Rows are points. The points of each table are mixes of a few directions, plus a little noise. How many directions does each table use, and how many do they share? Where both have some left over, give the other angles between the two spaces (their principal angles), to ten degrees, smallest first.
(in the rows, 128 means zero)

First (7 x 3):
[[ 51 123  92]
 [ 99 125 114]
 [203 134 162]
 [157 130 141]
 [103 127 116]
 [100 126 116]
 [183 132 154]]
Second (5 x 3):
[[ 85 125 108]
 [223 135 172]
 [106 126 118]
 [ 91 125 111]
 [135 128 131]]
Directions: first 1, second 1, shared 1

First (8 x 8):
[[150  47 134 114 167 184 108 147]
 [125 139 127 129 122 120 131 126]
 [140  84 131 120 149 159 117 138]
 [119 161 126 133 112 105 136 120]
 [131 119 129 126 132 135 126 130]
 [105 214 122 142  87  68 149 108]
 [136  99 130 123 142 148 121 135]
 [119 162 125 133 112 105 136 120]]
Second, 9 rows:
[[127 134 123 124 125 112 117 132]
 [129 112 141 138 136 167 155 118]
 [128 130 126 127 127 123 124 129]
 [129 113 141 137 136 166 154 118]
 [130 112 141 138 137 168 156 117]
 [127 138 120 122 123 104 112 134]
 [128 125 131 130 130 137 134 126]
 [123 177  88  98 102   7  44 160]
 [129 112 141 138 136 167 155 118]]
Directions: first 1, second 1, shared 0; angles 60

First (8 x 12):
[[ 36  77 145 104 164  82 159 109 134 151  32 111]
 [135 145 118 137 129 145 132 137 132 129 138 135]
 [201 116 127 119  98 149 137 140 162  91 165 112]
 [ 51 175 117 155 164 123 107 122  78 178 110 162]
 [211 137 136 131  84 131  82 124 108 101 206 129]
 [118  78 149 102 125  95 139 113 140 118  94 104]
 [126 108 122 117 136 142 171 141 172 117  98 113]
 [147 187 110 159 124 157  97 138  98 140 180 158]]
Second (11 x 12):
[[161 103 172 188 189 117 144 173 106  84 130  91]
 [145 139  70 121  55 179  58 150 161 157 206 169]
 [ 98 120 111  98 111 127 136 115 149 142 102 135]
 [168  87 158 210 182 134 117 213 114  74 155  95]
 [141 128 132 114 121 138 141 112 150 146 136 122]
 [106 151 111  52  86 130 155  49 165 185 107 142]
 [119 139 134 129 137 112 132 119 103 119 113 131]
 [ 81 125 128  94 135 100 160  96 126 133  65 127]
 [169 139 141 162 138 138 110 147 110 116 172 124]
 [ 82  87 107 137 132 122 118 174 138 105  92 130]
 [140 190 142 102 122 109 138  59  86 147 131 141]]
Directions: first 3, second 4, shared 1; angles 40, 80

First:
[[138 132 114 148 104 113 123 157 114 133  87 146 135 138 129 123 127 169]
 [136 162 152 156 153 107 128 122  75 120  65 154 168  72 142 106 131 136]
 [129 133 151 137 138 150 154 128 134  97 151  63 114 140 127 119  82  87]
 [129 100 136 117 119 175 132 128 141  99 143   7  52 171 169 124  93  66]
 [123 120 101 116 123 109 132 133 164 141 164 177 131 147 101 140 136 158]
 [123 135 128 124 135 118 136 122 142 136 157 165 154 120  99 136 133 138]
 [130 124  80 120 154  67 107 120 124 140  77 218 106 106 169 113 167 178]
 [129 127 161 134 102 175 129 134 116 127 139  61 140 139 113 139 115  95]
 [116 119 129 101 124 138 112 108 142 158 167 162 151 118 102 153 168 126]]
Second:
[[137 168 123 163 112 120 143 189  98  78  51  82 115 133 180 107  89 110]
 [136 108 128 134 151 110 147  99 151 141 170 157 129 139  85 118 106 168]
 [127 133 114 120 125 115  92 130  93 141  61 155 124  97 178 127 179 134]
 [131 119 151 133  97 165 129 133 127 142 153  90 148 147  91 142 119 125]
 [130 104 152 126 106 162 126 111 136 158 177 110 151 147  72 145 128 140]
 [125 111 138 117 128 141 130 107 146 145 173 131 137 136  94 139 131 131]
 [135 167 117 160 128 106 151 180 110  73  64  98 109 132 177 102  83 113]
 [127 109 115 112 161 101 123  89 142 149 149 186 122 114 118 124 148 157]
 [130 155 116 141 122 115 121 163  99 101  57 117 115 116 184 116 128 113]
 [110 107 107  78 187  99 128  65 181 145 209 203 113 108 114 137 160 123]
 [122 129 149 122  91 175 118 142 122 135 144  78 145 140 115 151 137  94]]
Directions: first 5, second 4, shared 3; angles 50

First, 8 rows:
[[ 80 103 118 144 106 132 172  91  94 152 115 153 118 127 134 141 119 105
  109 128 131 129 167 122 151 139 121 109 104 119  84 129]
 [225 179 146  95 173 119  41 203 197  81 154  78 148 130 116 101 146 174
  167 127 121 126  50 140  83 106 142 167 176 147 217 128]
 [224 178 146  96 172 119  41 201 197  81 153  79 148 129 116 102 146 173
  166 127 122 126  51 140  83 105 142 166 175 146 216 127]
 [189 160 140 107 156 122  74 174 172  98 145  96 141 129 121 111 139 157
  153 127 124 127  79 136  99 114 137 153 158 140 184 128]
 [ 92 109 121 140 112 131 161 100 102 146 118 147 121 128 132 138 122 111
  113 128 130 129 157 124 145 136 123 114 110 121  95 128]
 [ 98 113 122 138 115 131 155 106 106 142 121 144 122 127 132 136 123 114
  116 129 130 129 152 124 142 135 124 116 114 122 101 128]
 [ 86 106 120 142 108 132 166  96  97 148 116 150 119 127 133 139 120 108
  111 129 130 129 162 123 148 138 122 111 107 120  89 128]
 [ 30  77 109 161  83 137 216  53  58 176 102 178 107 126 140 154 110  82
   89 129 134 130 207 116 174 151 113  89  80 110  38 128]]
Second (10 x 32):
[[104 139 143  88 125 103 133 125 144 165 153 135  60 102 183 162 144 128
  114 128 156 139 113 122 143 125 131 110 133  93 153 161]
 [107  79 135 227 115 150 203  84  69 106 116 122 189 131  98 113 100 118
  162 144 145 157 200 134 149 129 124  93  23 134  63  93]
 [112 166 138  73 135 104 114 143 170 145 117 154  81 129 140 127 146 117
  107 150 108 111  94 101 124 157 149 118 168 117 146 152]
 [164  55  50 138 127 161 100 108 101 122  96 142 212 175 109  59 149 118
  121  64  89 121 179 139 139 125  96 198 165 202  75  98]
 [127 161 136 124 131 129 125 140 143 109  97 142 140 144  86 111 118 118
  120 160  93 104 110 110 111 157 147 121 147 135 123 119]
 [216  97 150 216 164 136 165 120 139  54 113  79 244 140  98  27 148 157
  207 153 144 183 164 124 139 137 154 112  31 158 114  85]
 [ 88 141 110  81 134 115  70 174 155 150 148 172  86 144 127 150 124 102
  136 115  87  99  98 119  97 126 122 153 170 160 141 145]
 [135 127 127 109 126 123 126 122 131 142 137 119 108 116 156 138 140 137
  115 116 147 135 123 133 138 120 123 131 141 112 143 140]
 [127 150 145 119  95 140 151  96  86 151 139  85  84  86 156 204 108 157
   66 117 183 123 116 161 144  97 108 116 156  55 155 142]
 [ 99 166 146 104 127 118  93 168 140 138 163 131  75 114 128 189 103 128
  132 134 126 109  84 137  96 107 125 127 146 114 168 144]]
Directions: first 1, second 6, shared 1

First (8 x 32):
[[172 127 144 113 116 156  88  96 155 112  80 171  63 105 121 168 159 119
  121 126 166 120 123  78 144  80  73 132  70 175 200 194]
 [103 157 157 121 146 168 162 141 107 152 184 111 214 148 137  55 111 169
   93 143  81 152 129 126 158  38 141 171 177 142  98 143]
 [148  99 129 100 183 130  94 154 143  96 111 115 122 141 108 113 140 120
  120 129 132 123 130 134 121 159  78 134  79 165 142 154]
 [122 108 111 130 177 184 168 193 111  88 165 108 150 168 113  87 123 104
  128 116  96 118 110 158 135 147 134 146 157 143  74  88]
 [132 105 158 128 137  82 102  95 171 102 102 110 155  95 123 125 118 121
  121 108 152 161 118 149 114 141 153 130 121 117 126 125]
 [101 162  79 156  43  50 128  94  95 206 116 144  73 112 157 207 127 141
  175 150 142  99 161 117  97 197 157  60 133  51 144  94]
 [164 144 112 109  83 142 149 148  67 116 146 174  48 153 127 142 111 118
  111 132 128  92 129 132 150 121 113 150 106 174 150 121]
 [ 83 124 133 165 140 111 134 104 174 149 121  90 197 101 140 128 137 132
  157 119 129 158 123 129 107 138 176  96 179  57  91 105]]
Second:
[[107 126 114 143 143 128 117 124 152 151 112 113 141 120 132 145 153 131
  156 134 131 127 135 109 113 149 120  95 132  95 127 133]
 [171 133 157  97  97 126 150 137  82  82 161 158 101 143 120  93  79 123
   72 115 123 132 113 165 160  86 143 195 119 194 130 118]
 [178 133 162  92  91 126 155 138  73  74 166 163  95 146 118  87  70 122
   63 113 122 132 110 172 165  79 146 207 118 207 131 116]
 [143 129 138 117 117 128 137 131 111 112 139 138 118 133 125 116 111 126
  109 123 126 129 123 141 139 114 133 151 125 151 129 124]
 [144 129 139 117 117 127 136 131 110 111 140 139 117 133 125 115 110 126
  107 124 126 129 123 142 140 113 133 153 125 153 129 124]
 [ 87 124 101 157 157 129 107 120 172 172  98 100 155 114 136 161 175 132
  181 140 132 125 142  93  98 167 114  64 136  64 126 138]
 [176 133 161  93  93 126 154 137  76  77 165 162  96 145 118  89  72 122
   65 113 123 132 111 169 164  81 145 204 119 204 131 116]
 [ 62 121  84 175 176 130  93 114 199 197  78  82 171 105 140 181 203 135
  213 148 135 123 151  71  80 192 104  25 142  25 124 143]
 [148 130 142 113 113 128 139 132 105 106 143 142 115 135 124 112 104 125
  101 122 126 129 121 146 144 108 135 161 124 160 129 123]
 [ 63 122  84 175 175 130  94 115 199 198  79  83 170 105 141 181 203 136
  213 148 135 123 151  72  80 191 105  26 142  26 124 144]]
Directions: first 6, second 1, shared 1

First, 11 rows:
[[217 125 136 188  92  83 127 203  27 200 137 172  44 131  96  77 166 118
  141 203 182 232  89 112 163  94 249 133 138 216 151 149]
 [179 126 134 163 107 101 129 171  70 169 133 154  79 130 110  98 150 122
  136 172 160 188 105 118 149 108 197 131 134 179 142 140]
 [ 55 130 121  78 157 164 128  67 211  70 121  92 197 125 154 170  96 137
  116  66  83  43 160 140 100 156  29 124 119  56 109 110]
 [ 76 130 122  93 149 154 128  84 185  87 123 103 177 126 146 157 106 135
  121  84  97  68 150 138 107 148  59 125 122  78 114 116]
 [ 78 130 123  94 148 154 128  86 185  88 123 103 176 126 145 157 106 134
  121  85  98  70 150 137 109 147  61 125 122  79 115 116]
 [153 128 131 145 118 115 128 150 100 149 130 141 103 129 119 114 140 125
  131 150 144 158 117 123 138 118 163 129 131 153 134 135]
 [171 126 133 157 111 106 128 164  80 163 133 149  88 130 114 103 147 123
  135 164 155 178 109 120 145 111 187 130 132 170 138 139]
 [144 127 130 139 122 120 128 141 111 140 129 136 114 128 123 119 134 126
  131 141 137 145 121 125 134 122 148 129 130 143 131 132]
 [146 128 130 141 121 119 128 144 107 143 130 137 111 129 121 117 136 126
  131 144 139 150 120 124 135 122 153 129 130 146 132 132]
 [115 128 126 119 133 135 129 117 143 117 126 121 141 127 132 136 122 130
  126 117 119 113 134 130 123 133 110 126 127 116 124 125]
 [ 72 130 122  90 150 156 128  81 191  83 122 101 181 126 148 160 104 134
  120  80  94  64 152 138 106 150  53 125 122  74 114 114]]
Second, 11 rows:
[[127  99 128 122 151 127 180  39 117 170 167 146 162 138 145 145 133 153
   81  65 128 130 166 146 131 149  83 141  73  95 108 143]
 [169 151 142 119 121  80 153 180  98 154  99 117 118 118 132 109 122 114
  165 147 146 164  96 136 131 124 151 110 133 153 143 109]
 [166 109 136 140 128 125  96 148  76 173 126 140 111  99 103  53  91 106
  114 152 172 128 101 151 144 129  89 153 116 126 128 117]
 [113  69  97 154 124 173 105 134 130 112 156 138 126 133  96 124 146 102
   85 133 146 141 135 106 117 137 148 147 107 133 111 145]
 [145 111  97  91 142  89 183 129 163 151 154  47 184 138 178 122 114 135
  149  88 137 122 145 165 121 168  74 147 101  80 102  96]
 [116 161 129 128 120 124 118 120 158 108 132 116 118 144 151 151 140 158
  154 138  99 108 142 124 136 115 145 126 163 128 134 132]
 [155  73  98 170 113 133 144 151  96 152 169 145 105 147 105 124 175 112
   97 144 161 197 131 104 131 129 204 143 101 165 117 154]
 [ 47 131 149 120 131 205  74 161 150  20  50 183 127 100  56 174 122  63
  104 140 102 108  93  70  79 113 152  72 142 158 149 132]
 [128 176 164 128 130 127  88  90 116 141 114 153 106 114 136 105  97 162
  138 140 110  78 128 149 154 106  83 134 160 114 144 129]
 [113 109 110 144 132 141 150  50 150 139 189 133 137 163 156 164 162 176
   98  94 107 122 182 128 140 133 131 152 113 107 108 159]
 [131 220 159  92 115  82 119 205 154  87  51  91 116 115 151 138 106 127
  222 168  98 110  87 129 124 106 148  82 199 150 164  91]]
Directions: first 1, second 6, shared 1

First:
[[145 125 101 116  93 134  88 113 165 147 148 112 124  88  79 137 103 135
  162 131 137 169 105 110 183 119 124 112 149 165 141 171]
 [108 109 181 114 114  67 136  92  92 130 125 135  93 141 173 133 111 116
  106 114 103 149 116 145  62 133 128 142 156 103 102 127]
 [123 156  98 141 222 190 139 173 145  89  80 131 190 159 153 135 186 124
   92 119 161  42 164 143 101 139 151 149  64 122 139  54]
 [108 161 114 154 204 141 127 118 132 104  75 143 144 103 182 153 146 137
  128  99 127 112 125 163 104 114 170 155  88 119 158  62]
 [140 125 109 116  91 124  91 104 158 147 146 115 119  85  88 139  99 134
  162 127 131 174 104 113 173 117 126 116 156 162 138 172]
 [136  90 179 116  74 108 191 175  71 134 175 131 114 221 118  74 142 109
   84 168 116  89 167 103  99 156  73 107 147  84  75 157]
 [143 135  97 160  56 116 124 108 128 162 172 130  80  51  77 115  78 167
  208 146  97 221  91 107 244  92 119  97 157 150 164 189]
 [115 142 135 156 171 135 166 147  98 109 106 144 135 150 170 120 153 132
  111 125 116  95 148 147 100 126 141 142  96  97 133  82]
 [136 108 136  79 129 129  88 125 162 127 124 104 155 155 108 142 138  94
   96 123 162 102 133 119  89 155 122 133 143 152  97 138]]
Second (11 x 32):
[[129 170  89 109 149 137  99 125 123 136 133 153 115 117 126 171 110 148
  134 116 103 136 115 125 167 112 133 133 142 131 155 119]
 [145  63 155 147 122  99 185 177 115  69 140  50 143 118 118  19 197 117
  150 193 168  95 173 100  65 210 112  94  72 128  74 173]
 [111 135 152 134 109 144 111  89 145 171 111 167 131 150 139 173  88 114
  100  84 122 148 103 156 137  75 137 154 161 125 142 100]
 [ 94 126 191 147  81 156 106  51 164 210  92 198 138 177 151 202  54  92
   70  46 125 165  82 186 130  28 144 177 190 121 147  74]
 [133  50 190 160  98 106 186 150 129  96 125  69 152 139 128  33 176  99
  128 167 174 107 161 122  54 179 116 110  90 124  72 156]
 [134 136 110 121 140 125 126 141 121 115 135 120 123 117 124 123 137 138
  139 140 124 123 133 118 135 142 126 120 120 130 130 136]
 [124 182  86 106 148 144  87 110 128 152 129 172 112 121 129 197  93 148
  126  98  95 144 103 134 181  90 137 142 157 130 167 107]
 [117 178 103 112 136 149  86  96 135 168 121 183 115 132 134 207  80 139
  114  83  97 151  96 145 176  72 139 151 167 128 168  98]
 [127 128 130 128 127 129 127 126 129 130 127 130 128 129 128 130 126 127
  127 126 128 129 126 129 128 125 128 129 129 128 129 127]
 [151 114  99 122 152 105 154 183 105  68 151  70 126  99 113  60 185 145
  166 190 139 100 164  89 112 204 115  92  80 132 105 169]
 [142 125 105 122 146 115 140 162 113  92 143  96 125 108 118  92 161 141
  152 164 132 112 149 104 123 172 121 106 100 131 118 151]]
Directions: first 4, second 2, shared 0; angles 50, 60
